Each row of a before or after table is a point. The points were changed in one or more steps. Then noise was added and the rows were shuffled. The steps act on columns, c1 being the first. Write out the steps. A step turns or swaps two columns, mirrors them in a line or flattens them onto one, adds a multiple of one to another, or multiplies or shifts one. Angles are multiples of 10 degrees, from the lower column toward the higher: turns from -170 to 170, lines from 10 to 170 but not 90. Use the fewest steps. Two steps may share a column if one is a turn and the other turns, adds or multiplies; they go together, in the order done. Otherwise the lowest column goes first.

Before (13 x 3)
[[ 3.0 -5.4  3.7]
 [ 0.6  3.6  2.8]
 [-0.9  1.1  5.8]
 [-0.5  0.3 -6.3]
 [-1.3  3.6  0.6]
 [ 5.7 -3.4  7.8]
 [-3.3  8.4  5.0]
 [-1.9  1.0 -4.3]
 [ 4.4 -1.9  6.6]
 [-1.8  7.9  3.9]
 [-2.7  3.8  4.8]
 [-3.2  7.2  5.2]
 [-0.7 -6.2 -3.8]]
After (13 x 3)
[[ 0.2  3.5  6.0]
 [-0.6 -3.3 -1.6]
 [ 0.1 -6.7  1.8]
 [-3.0  1.5  9.9]
 [-2.2 -4.2  1.2]
 [ 1.3  0.6 -4.8]
 [-1.7 -8.9 -0.8]
 [-1.6 -9.6 -0.1]
 [ 0.2 -3.9  4.2]
 [ 0.5  3.0 -6.0]
 [ 3.9  6.3 -1.1]
 [-2.9  0.2  7.4]
 [-0.5 -9.5  0.8]]
Steps: turn c1 and c2 by 150 degrees; turn c2 and c3 by 30 degrees

Before (13 x 8)
[[  2.2  -3.3  -3.6  -3.6  -0.1  -0.2  -5.0   0.8]
 [ -1.4  -0.1  -6.0  -1.2  -0.3 -13.5   1.2   2.3]
 [ -1.7  -0.4  -2.1  -2.8   3.7   2.9  -0.5  -8.4]
 [ -4.3  -1.3  -5.5  -0.7  -4.9  -4.6   2.7   0.5]
 [  0.4   2.9  -2.5  -0.9  -2.2  -7.6  -0.5   3.4]
 [  2.1   5.1  -5.7   0.2   2.1  -5.9   1.0   3.1]
 [-10.8   4.8  -3.1  -2.4   1.8 -15.8   0.6  -0.5]
 [ -8.1   3.6   1.7  -0.8   1.0   2.1  -2.8  -0.5]
 [ -4.6  -3.1   2.8  17.1  -4.1  -3.1  -1.1  -1.5]
 [  0.6  -3.1   2.1   1.5   0.3  -2.6  -0.5   1.5]
 [  3.4   7.7  -4.4  -2.7  -4.7   2.8 -10.6   2.6]
 [ -5.5  -3.4  -5.2   3.0   2.2  -6.5   0.4   2.3]
 [  3.5  -1.9  -3.8   0.5  -1.9   1.6  -4.7   3.4]]
After (13 x 8)
[[  3.6   3.8   0.1   7.4   0.7   2.4  -2.5  -0.5]
 [  0.9  -0.6  -0.4   3.1   0.3   3.9  -0.3  -8.5]
 [ -1.2  -0.3   0.0   1.8  -2.8 -13.3   1.2   1.9]
 [ -4.9   7.3  -0.2  -1.2   0.0   1.3 -10.1   2.4]
 [ -4.7  -3.5   0.1   0.0   0.1  -0.5  -5.1   0.7]
 [  4.3  -3.4   0.3   3.3  -1.1  -5.9   0.4   2.2]
 [  3.8   5.2   0.3  10.4  -2.9 -15.0   0.1   0.0]
 [ -2.5   2.9   0.0   0.4  -1.6  -7.6  -0.8   3.0]
 [ 17.7  -2.6   0.2  -4.5  -1.3  -3.7  -0.9  -1.4]
 [  1.4  -0.9   0.0   4.0  -1.1  -5.7   2.9   0.5]
 [ -2.5  -1.8   0.3  -2.6   0.7   1.3  -4.9   3.6]
 [  0.8  -2.7  -0.3  -1.5  -0.9  -2.4  -0.8   1.5]
 [ -2.1   5.1   0.1  -2.5  -0.9  -4.8   1.2   3.1]]
Steps: turn c1 and c4 by -120 degrees; add -0.3 times c8 to c1; multiply c3 by 0; flatten c5 and c6 onto the line at 80 degrees

Before (12 x 14)
[[-9.8 -0.8 -0.7  0.2  0.1  5.4  1.4  1.5 -1.4 -3.4  4.8 -1.6  0.8 -7.6]
 [ 1.5  0.7 -2.7  5.5  9.8 -3.7  6.6  0.0  5.1  0.2  3.1 -3.5 -1.2 -1.5]
 [ 3.1  1.9 -2.7 -4.8 -4.9 -4.4  4.9 -1.1 -0.2  2.7 -1.6 -4.6 -3.7 -2.6]
 [-2.5  4.6 -5.8  5.5 -2.7 -4.5 -5.1 -4.1  1.4  1.9 -0.5  5.1 -7.4 -6.7]
 [-2.9  3.8 -4.5 -2.0 -0.5 -0.4  6.2 -4.6  5.1 -5.4  2.0  0.5  0.8 -9.7]
 [-5.3 -2.7 -1.0 -8.9  4.5  1.0 -0.3  0.4  6.3  1.2 -0.1  5.7 -5.1  3.8]
 [-3.9  5.4 -3.9  5.3 -4.9 -4.8 -1.3 -2.5  2.5  3.3  3.9 -3.0 -2.7  2.8]
 [-0.9 -0.8  3.2 -3.7 -0.9 -2.6  8.8 12.3  1.3  0.3  5.0  1.4 13.4  2.1]
 [ 5.3  0.5 -7.7 -4.5 -2.7 -2.4  5.4 -1.3 -0.8  1.5  5.0 -0.1 -4.8  3.0]
 [ 5.0  0.6 -3.1  4.9 -4.8  0.9  7.6 -3.5 -0.1 -2.8 -0.3 -2.1 -6.7  3.5]
 [ 3.8 -0.2 -7.0  4.4 -0.6 -3.0 -4.5 -3.7  2.1 -0.1 -0.4 -0.9  2.2  2.0]
 [-8.6 -0.4  0.4  6.5 -1.5 -4.9 -6.1 -4.0  0.5 -6.8  5.2 -1.0 -7.7 -5.5]]
After (12 x 14)
[[-2.7  3.5 -4.3  3.5  3.5 -0.7 -0.5 -2.9  2.5 -3.6  6.2  5.7 -2.7 -4.9]
 [-1.6  3.0 -0.5 -9.3  5.0  4.7 -0.4  0.1  6.1 -1.7 -3.4 -3.9 -5.3  3.5]
 [ 5.0  3.1 -7.6 -7.7 -2.0  0.6 -5.6 -1.3 -0.6  1.3  5.7  1.8 -5.0  0.3]
 [-1.2 -8.8 -4.8 -4.4  2.3  0.6 -2.6 -4.4  5.2  7.5  1.7 -0.1  1.0 -5.5]
 [-3.1 -6.4 -5.9  2.4  0.0  6.1  3.5 -3.5  2.5 -3.6  2.0  1.3 -7.5 -5.8]
 [ 6.6 -1.1 -2.4  3.5  5.2 -0.8 -5.9 -0.7  5.3  3.1 -5.9  4.5 -1.6 -1.7]
 [ 1.8  3.3 -3.4  3.0 -5.4 -2.7 -5.7 -3.6  0.5  6.6  4.1  0.5 -7.4 -0.4]
 [-0.8 -2.4 -3.2 -6.8 -5.3 -2.5 -5.2 -0.9 -0.8 -0.7  2.5  6.4 -3.9 -2.9]
 [-5.0 -7.6 -0.2 -0.6  9.1 -4.0  0.4  1.8 -1.1  3.3  3.0 -3.6  0.6 -0.1]
 [-4.6 -5.2  0.7  6.6  8.3  1.5  8.8 -4.1  0.7  2.1  4.0  4.8 -7.5 -0.6]
 [ 2.2  2.1 -6.9  0.1 -3.1  1.1  4.8 -2.7  2.1 -2.1  0.3  2.8  2.5  0.4]
 [ 1.4  1.8  3.2 -1.2  4.2  2.1 -8.3 11.6  1.6  4.5  3.0  2.0 13.5  0.9]]
Steps: turn c5 and c11 by -50 degrees; turn c1 and c5 by -40 degrees; turn c2 and c14 by -80 degrees; add 0.5 times c3 to c4; turn c6 and c12 by -120 degrees; turn c7 and c10 by 150 degrees

Before (14 x 32)
[[ -2.1  -3.3  -0.9   0.2   1.9   0.4  -3.8  -1.7  -4.1   0.4   3.0  -0.5
   10.0   2.3  -3.1  -3.4   0.7   5.2  -2.4  -2.4  -2.9  -7.6  -4.5   7.2
    4.4  -0.8   0.6  -2.3  -2.8  -0.6   6.5   6.9]
 [ -3.0   0.8   0.3   6.0   0.4   1.5   2.4   1.8 -10.7   0.7   5.1  -4.6
    7.3  -2.9  -1.1   0.0   0.0   7.7   2.5   5.5  -1.5 -11.4  -8.4   2.1
    5.7  -2.2   1.0   1.1  -6.9  -1.3   8.0   5.1]
 [ 10.0   3.6   2.2   5.3   5.8   1.5  -0.6   2.4  -4.9   0.5   1.9  -6.9
    0.5  -0.1  -4.1   7.7   5.8   2.8  -5.3   1.7  -9.9  -1.4  -2.0   5.2
   -4.5   5.1  -0.7   1.4   3.1  -3.7  -3.1  -1.6]
 [ -1.2  -1.6   0.6   8.7  -1.3   3.9   7.4   0.9  -0.4  -4.7   4.4   4.7
    7.2   6.8  -4.3  -4.2   1.3  11.6  -5.7   4.0  -7.6  -6.1  -2.2   3.9
   -2.0  -3.7   3.5   6.8  -3.7  -1.5  -1.0   5.7]
 [  3.9   1.7 -13.5   3.5   1.2  -5.4   7.7  -4.3   2.8   0.3   1.9   9.2
    2.5  -1.9   8.9  -3.8   4.7   1.5   0.0  -4.7   1.7  -5.7   2.4  -4.1
   -2.6   6.2   3.8   0.5  -0.3  -2.1   0.9  -2.7]
 [  4.0   9.3   1.5   5.0   6.4   4.4  -0.3  -1.0  -9.5  -0.9   1.6  -2.9
   -1.0  -3.7  -0.3   4.4  -0.3   0.3  -4.5  -2.3  -7.7  -1.7  -3.9   6.5
   -1.0   1.0  -5.8   1.8   4.0  -7.6  -8.2   0.9]
 [ -1.9  -4.1  -0.7  -1.3  -0.2   2.8   3.4   1.7  -5.8   2.9   5.7  -6.1
    3.0   1.6   3.8   1.4  -4.4   3.3  -3.6   2.4  -0.9 -15.1 -13.6   6.8
    4.4  -6.0   6.0  -3.9  -4.9   0.2   4.1   9.9]
 [  3.6   4.1  -9.2  -0.6  -2.1  -6.6   5.7  -3.8  -3.9   4.9  -3.6  -3.6
    1.4   1.8   6.9  -1.3   3.5   0.4   2.3  -3.5   2.5  -0.3   4.8   0.8
   -3.2   2.5  -1.8  -2.7   2.3  -3.9  -4.7  -5.9]
 [ -3.6  -1.7 -12.2   6.9  -1.9  -2.2   1.7  -5.0   0.3  -3.7   1.4   1.3
    5.2  -0.4   2.7  -5.9   4.2   6.6  -2.1   2.2  -5.5  -3.1  -2.0  -1.8
   -6.6   4.3   2.3   9.5   2.4   2.0  -2.1   0.5]
 [  0.8   3.0  -3.2  -3.2  -1.5  -1.0  -3.3   7.9  -9.3   6.1   0.8  -0.3
   -4.7  -2.1   7.8   2.8   0.1   5.4   0.8  -0.6   5.4  -9.1  -4.0   2.5
    5.2  -3.0   6.1  -0.3  -1.7  -0.2   1.4   8.4]
 [  9.0   5.7  -1.8   0.1   5.5   0.5   1.9  -2.0  -7.3   6.1   1.2  -2.4
   -0.7  -0.1  -0.9  -1.0   3.3  -1.3  -4.0  -1.1   4.2  -2.5  -2.3   7.1
   -9.6   3.0  -4.1   2.5   4.2  -6.6  -0.3  -0.6]
 [  3.9   3.6  -0.3  -5.4   1.5  -2.1   1.6   9.2  -7.2  -1.2   4.7  -5.1
    2.5  -2.3   7.9  -0.7  -4.8   2.0   2.7  -2.3   0.0  -8.0  -6.4   5.1
    1.7  -5.1   2.9   1.4  -3.8   1.4   4.9   6.9]
 [  7.6   2.7  -9.4   1.1   1.4  -6.6   1.8  -1.9  -4.8   4.5  -2.6   4.1
   -1.7   0.4   6.6  -9.6   3.9  -3.8   1.3   0.2  -3.3  -6.0   2.6  -0.9
   -2.1   2.8   3.0   2.6   3.7  -3.6  -3.8  -6.9]
 [  3.8   1.4 -12.1  -1.3   4.8  -5.6   8.4  -7.1  -0.5   4.8  -6.7   4.3
    4.1  -2.9   7.2  -5.2   4.1   4.2   4.4  -1.4  -1.3  -5.4   5.1  -3.3
   -4.4   1.2   5.0   2.6   7.6  -2.0  -0.2  -0.2]]
After (14 x 32)
[[  3.9   3.8  -0.1  -5.6   0.0  -2.2   1.7   9.3  -7.0  -1.2   4.5  -4.8
   -1.6  -2.5   7.8   1.3  -2.3   2.0   1.0  -2.3  -1.5  -8.4  -6.6   5.3
    1.8  -5.4   3.2   1.4  -3.9  -2.1   4.8   3.7]
 [ -1.0  -1.6   0.8   8.8   4.0   3.7   7.2   0.5  -0.3  -4.6   4.6   5.3
    0.4   6.8  -4.3   2.3   1.5  12.1  -6.2   3.8  -6.6  -6.1  -2.6   3.9
   -2.5  -3.7   3.6   6.6  -3.5  -7.1  -0.9  -0.3]
 [  9.1   5.2  -2.1  -0.1  -3.9   0.7   2.0  -2.2  -7.2   6.0   0.7  -2.1
    6.9   0.0  -0.9   4.8   0.8  -1.7  -3.3  -1.4   5.2  -2.3  -2.5   7.1
   -9.4   2.7  -3.4   2.7   4.2  -0.6  -0.7  -2.6]
 [  4.3   9.2   1.3   5.4  -8.0   4.3  -0.7  -1.0  -9.5  -0.8   1.8  -3.3
    7.7  -3.7  -0.4   0.6   0.8   0.4  -4.1  -2.4  -7.5  -1.6  -4.3   6.4
   -1.2   0.8  -5.8   2.1   4.4  -0.4  -8.2  -2.1]
 [  8.1   2.9  -9.3   1.1   4.8  -6.4   2.1  -1.5  -4.6   4.4  -2.7   3.8
    3.3   0.2   6.2   8.3   2.1  -3.3   2.5   0.4  -1.8  -6.0   2.7  -0.6
   -2.0   2.8   3.4   2.4   3.3   1.4  -3.9  -1.9]
 [  3.6   1.2 -12.4  -1.2  -0.5  -5.2   8.3  -7.1  -0.2   4.5  -7.0   4.1
    0.9  -2.8   7.7   6.8   2.0   4.8   3.7  -1.0   0.0  -5.6   5.3  -3.2
   -4.6   1.1   4.8   2.5   7.8  -4.4   0.1   2.6]
 [ -2.6   0.8   0.1   6.1  -0.4   1.9   2.3   1.7 -10.7   0.9   4.8  -4.9
   -0.1  -2.8  -1.2   0.3  -0.1   7.3   1.4   5.4  -1.3 -11.1  -8.2   2.0
    5.4  -2.1   1.2   1.2  -6.8  -7.3   8.1   3.0]
 [ -4.1  -1.9 -12.0   7.2   5.7  -2.5   1.3  -5.5   0.8  -3.7   1.7   1.3
   -2.8  -0.4   2.3   3.2   2.5   6.4  -1.8   2.7  -3.5  -2.9  -1.9  -1.7
   -6.9   4.0   2.7   9.6   2.5  -4.7  -2.3  -0.9]
 [  3.5   4.2  -9.2  -0.6   2.7  -6.6   5.4  -3.7  -3.8   4.9  -3.9  -3.7
    3.5   2.1   7.3  -0.2   1.0   0.3   3.5  -3.2   3.4  -0.1   4.6   0.8
   -3.6   2.7  -1.4  -2.7   2.2  -1.9  -4.7  -1.3]
 [  3.9   1.8 -13.9   3.6   1.2  -5.1   7.5  -4.3   2.4   0.2   1.9   9.6
    1.5  -1.8   8.9   4.0   1.5   1.6   0.8  -4.4   3.2  -5.5   2.4  -4.2
   -3.0   6.3   4.1   0.8   0.2  -3.0   0.8  -1.2]
 [ -2.2  -3.9  -1.3   0.1   0.9   0.4  -3.4  -1.7  -3.8   0.1   3.0  -0.4
   -1.1   1.6  -3.2   4.1   0.6   5.7  -3.7  -2.4  -2.4  -7.7  -4.4   7.2
    4.3  -1.0   0.5  -2.2  -2.9 -10.1   6.7   1.4]
 [ -1.8  -4.0  -0.5  -1.0  -0.8   2.9   3.7   2.4  -6.0   2.6   5.9  -6.3
   -1.1   1.9   3.4  -1.0  -1.4   3.1  -4.8   2.2  -2.2 -15.3 -13.4   6.6
    4.5  -5.9   5.7  -3.7  -5.0  -3.3   3.7   1.5]
 [  9.8   3.9   2.4   5.2  -9.2   1.3  -0.8   2.6  -4.7   0.6   1.8  -7.1
    3.2  -0.1  -4.1  -2.0   3.6   2.4  -4.5   1.5  -7.2  -1.5  -2.3   5.0
   -4.3   5.0  -0.8   1.1   2.8  -1.0  -3.1  -3.3]
 [  1.2   3.0  -3.0  -3.5  -0.7  -0.7  -3.2   7.8  -9.1   6.2   0.6  -0.1
    1.2  -1.9   7.8  -2.9  -0.9   5.0  -1.0  -0.6   4.8  -9.1  -4.1   2.7
    4.8  -3.1   6.1  -0.5  -2.2   4.5   1.1   2.9]]
Steps: turn c5 and c16 by 140 degrees; mirror c13 and c30 in the line at 130 degrees; turn c17 and c21 by 20 degrees; multiply c17 by 0.4; multiply c32 by 0.4; turn c19 and c32 by 30 degrees
